Each row is a point. To make a cloud, some directions were put in groups of two or more. Within a group, all points are equally far from the middle, so they leave a hole (a ring in 2 directions, a hollow ball in 3). The other directions are filled evenly. Then the cloud was stretched, turned, moved and blurred a little. Count the holes, and give their numbers of directions, smallest first.
(in the rows, 128 means zero)

Cloud (20 x 3)
[[125 193 116]
 [126 164 168]
 [138 190 196]
 [105 145 164]
 [108 112 153]
 [169 102 179]
 [ 87  96  75]
 [ 80 163 128]
 [153  76 172]
 [112 192 164]
 [107 162 172]
 [141 190 165]
 [115 107  98]
 [134 209 151]
 [109 102 129]
 [109 181 190]
 [ 81 143 134]
 [ 61 141 136]
 [ 81  84  83]
 [120  80 139]]
Holes: 0

Cloud (29 x 4)
[[122 157 222 124]
 [152  87 138 109]
 [148  96 124  46]
 [133 154 135 100]
 [121 146  84 144]
 [192 143 108 109]
 [ 62 150 119  77]
 [120 106 186  91]
 [ 62 188 170 149]
 [119 150 179 159]
 [142  93 120  99]
 [122 121 103  73]
 [136 121 184 140]
 [ 89 174 135 104]
 [132 152 212 109]
 [113 130 170  68]
 [128 116  68 137]
 [162 116 103 109]
 [144 133  99 114]
 [112 136 134  54]
 [113 168 114  60]
 [ 92 119  63  89]
 [109 114  31  80]
 [181 174  90  95]
 [108 107 170  99]
 [ 66 128 105 110]
 [112 155  60  98]
 [ 76 109  79 138]
 [ 59 126 100  31]]
Holes: 0

Cloud (72 x 8)
[[156 146 117 192 108 127  99 119]
 [ 62 106 105 101 164 173  93 113]
 [129  86 186 145  76 141 149  39]
 [164  94 124 160 148  88 165 111]
 [126 100  74 126  99 155 107  48]
 [155  60  81 142 109 160 176 113]
 [155 138 138  96 150 114 139 151]
 [104 109  86  88 110 189 152 114]
 [ 76  82 107 183 156 138 120  77]
 [129 113 164 185  93 130 182  48]
 [ 94 177 123  92 115 146 176 102]
 [161 126 154 139  79 157 102  88]
 [ 95  49 116 169 146 144 106  56]
 [129  73  70 116 121 136 203  61]
 [118 175 112 116 165 169 123  68]
 [165 138 105  87  96 164 144  84]
 [148  44 120 154  78 110 124  76]
 [146 170 155 111 156 147 140 146]
 [106  95  67 107 120 105 141  79]
 [188 116 106 122  95 116 195 109]
 [173  85  92 147 122  90 161  54]
 [ 90 111 120 143 219 132 150 126]
 [138 102 137 148  59  75 130 116]
 [ 89 158 150  89 134 145 174 116]
 [ 79 102 114 123 134  95 201 146]
 [107  64 134 129 120 127 199 141]
 [153 145 115 189  88 140 132 125]
 [146 113 182 110 108 156 121  85]
 [123 168 144 147 177 127 139  58]
 [ 86 163  64 162 173 140 138 120]
 [132 116  94 142  72 173 101 151]
 [113 138  91 123 178 180 135  38]
 [152 144 102 128 136 167 117  21]
 [150 118 116 158 127  67 156 124]
 [ 88 107  91 112 140  91  89 126]
 [150 129 136 157 124  95  91  91]
 [125 151  97 108 103 152 156  41]
 [ 91 104 173 155 129 155 135 165]
 [102  48 144 155 105 135 127 134]
 [ 86 123  57 111  97  97 155 102]
 [137  68 181 116 148 169 115  83]
 [ 57 130  74 110 151 138 103 106]
 [166  71  87  75  78 164 166  71]
 [103  62 122  70  96 135 160 135]
 [113 109  68 144 102 117  98  93]
 [ 68 119 119 188 172 127 141 109]
 [112 147 154 165 167  93 146  88]
 [ 86 134  97 172  85 133 172  84]
 [100  80 146  89 160 154 151  73]
 [109 153  93 187 150 152 124  63]
 [ 87 100 172 125 107 124 116 103]
 [173 101 127  91 131 107 150  69]
 [142 122 151 129 102 196 116  42]
 [162 123  95 113  87 175 174 122]
 [177  72 100 131  71 189 148 103]
 [147 145 149 120 145 146 165  22]
 [ 74 109  77 126 168 122 139  82]
 [140  98 118 146  41 191 141  73]
 [ 66  98  85 161  85 122 147  99]
 [131 112  85 174 156 173 176  59]
 [ 79 161 104 140 164 147 129  64]
 [178  96 105 120 115 218 142  71]
 [112 177 143 155 167 112 151  85]
 [169 134  97 196 133 145 115 128]
 [131 105 157  84 143 123 141 130]
 [167  60 136 181 131 135  92 112]
 [170  67 102 146  41 172 155 100]
 [153 135 138 159 115 162 208  77]
 [117 118 146 142 192 106 165 130]
 [135 131  68  99 128 148 116  77]
 [130 171 136 101  84 131 127  89]
 [159 123 106 116  70 148 156   7]]
Holes: 2 (3, 3)

Cloud (91 x 9)
[[185 102  84 160 150  55 172 110 180]
 [131 175 149  80  66 203 115 181  95]
 [146 121  52 145 184 150 153 142 127]
 [119 121 161 137 182 201 154  77 115]
 [116  50 118 140  72 146 136 193  94]
 [ 67 131 137 125 127  94 128 144  58]
 [214  75  93 165 164 102 159  93 148]
 [164  58  51 121 156 167 145 108 107]
 [175 137  98 141  64 148 146 120  90]
 [113 176  81 183  80 145 120 178 147]
 [120  47 106 185  80 166  99 153 111]
 [ 75 161 140  94 129 123 103 109  96]
 [159 193  75 198 162 172 142 127 153]
 [122 156 120 232 114 173 109 139 148]
 [109  49  83 127 152 142 148 145 150]
 [ 79  61  97 172 166 154 111 124 100]
 [153 190 129 177 148  70 100 106 136]
 [137  89  89 146 100 142 113 207 107]
 [129 158 142 147  68 203 128 183 116]
 [126  84  51 173 118 141 159  97 113]
 [130 111 139 191 153  92 102 141 170]
 [123 206 110 104 136 198 179 107 149]
 [108 105 159  81 141  80 135 118 109]
 [113 106  84  95 124 189  91 143 149]
 [ 96  99 143 134  81 184 137 168  84]
 [139 116  72 122 153 226 144 164  83]
 [121 213  96  95 117 106 161  86 151]
 [148  23  71 106 111 160  83 167  91]
 [143  93 137 193 146 199  96 139 129]
 [169 178 102 195 185 128 165  83 188]
 [195 157  91 158  76 218 161 136 129]
 [165 117  97 226 149 122 101 119 160]
 [ 96 107  79 116 109 212 153 117 136]
 [197 139  70 137 155 165 130  78 161]
 [174 185 177 128 101 151 190 129 127]
 [131 184 114 141 155  80 160  61  96]
 [165  33  99 183  90 119 180 143 172]
 [148 124  80 228 161 124 152  72 151]
 [160  99  82 240 163 107 109 127 143]
 [154  67 142 196 148 113 132 163  79]
 [133 184 184  66 160 162 137 137 108]
 [ 69 128 100 175 187 159 128  89 114]
 [163 132 119 127 158 122 181 118 193]
 [ 84 118 154 108 128 136 108 106  80]
 [147  27 120 111 156 123 179 120 104]
 [156 184 156 187 113 161 130 107  90]
 [127 146 127 104  72 153 206 103 135]
 [156 143 125 169  92 160 192  89 132]
 [132 176  99  90 113 218 151 100  74]
 [149 136 102  86 211 130 144 118 120]
 [165 173  73 150 186 153 149 158 104]
 [ 82 141 138  82 118 104 118 133  74]
 [195  77 159 169 154 119 131 125  84]
 [148  98 154 115 137  57 159 135 152]
 [171  79  50 159 112 147  96 172 128]
 [164 123  89 196  93 170 177 105 160]
 [126  41 133 127 176  76 148 123 127]
 [174 117  84 125 116 160 188 113  88]
 [173 123  83 115 125 134 150 102  65]
 [185 180 125 194 149 107 184 150 161]
 [135 115 128 164 126  73 113 176 157]
 [126  92  61 123 126 235 113 136 106]
 [132 137 131  24 114 148 142  90  98]
 [168 153 154 146  94 135  97  97 123]
 [165 104 162 144 191 136 131 134 154]
 [123  98 111 157 129 231  89 153 115]
 [126 114 125 157  70 158 194  95 165]
 [159 147  83 103 120 121 115  64 108]
 [112 153  88  75 139  82 149 133 102]
 [148 207 104 130  68 122 152  81 164]
 [176 164 155 198 157 155 144  76 173]
 [163  97  83 185  96 121 149 113  95]
 [161 223  95 130 122 177 177 109 161]
 [195 121 110 155 113  98 113  76 158]
 [179 173 119 219 154 204 142 165 121]
 [122 108  82 223 131 116 137 152  82]
 [107  57 155 124 109 138 147 132  80]
 [ 60 193 123 113 124 157 163 107 121]
 [122 116 149 137 161 149 170 186 121]
 [127 205 149  97 134 116 198  86 141]
 [131  96 124 118 114 154 210 150 129]
 [ 87 161 132 100  82 101  90 139  96]
 [163  98  90 185 111 163 124 180  87]
 [170 105 100 181  89 143 155 119 212]
 [ 96 139 146 172  97 132  83 112 120]
 [ 90 113 142 148  73 168 166 172 145]
 [109  60 155  97  82  87 149 120 103]
 [160  55 127 162 168 109 161  96 170]
 [117  82 107 142 207 170 120 132 119]
 [181 185 131 109  46 130 127 133 120]
 [166 112 108 190 129 109 136 156  71]]
Holes: 2 (3, 4)
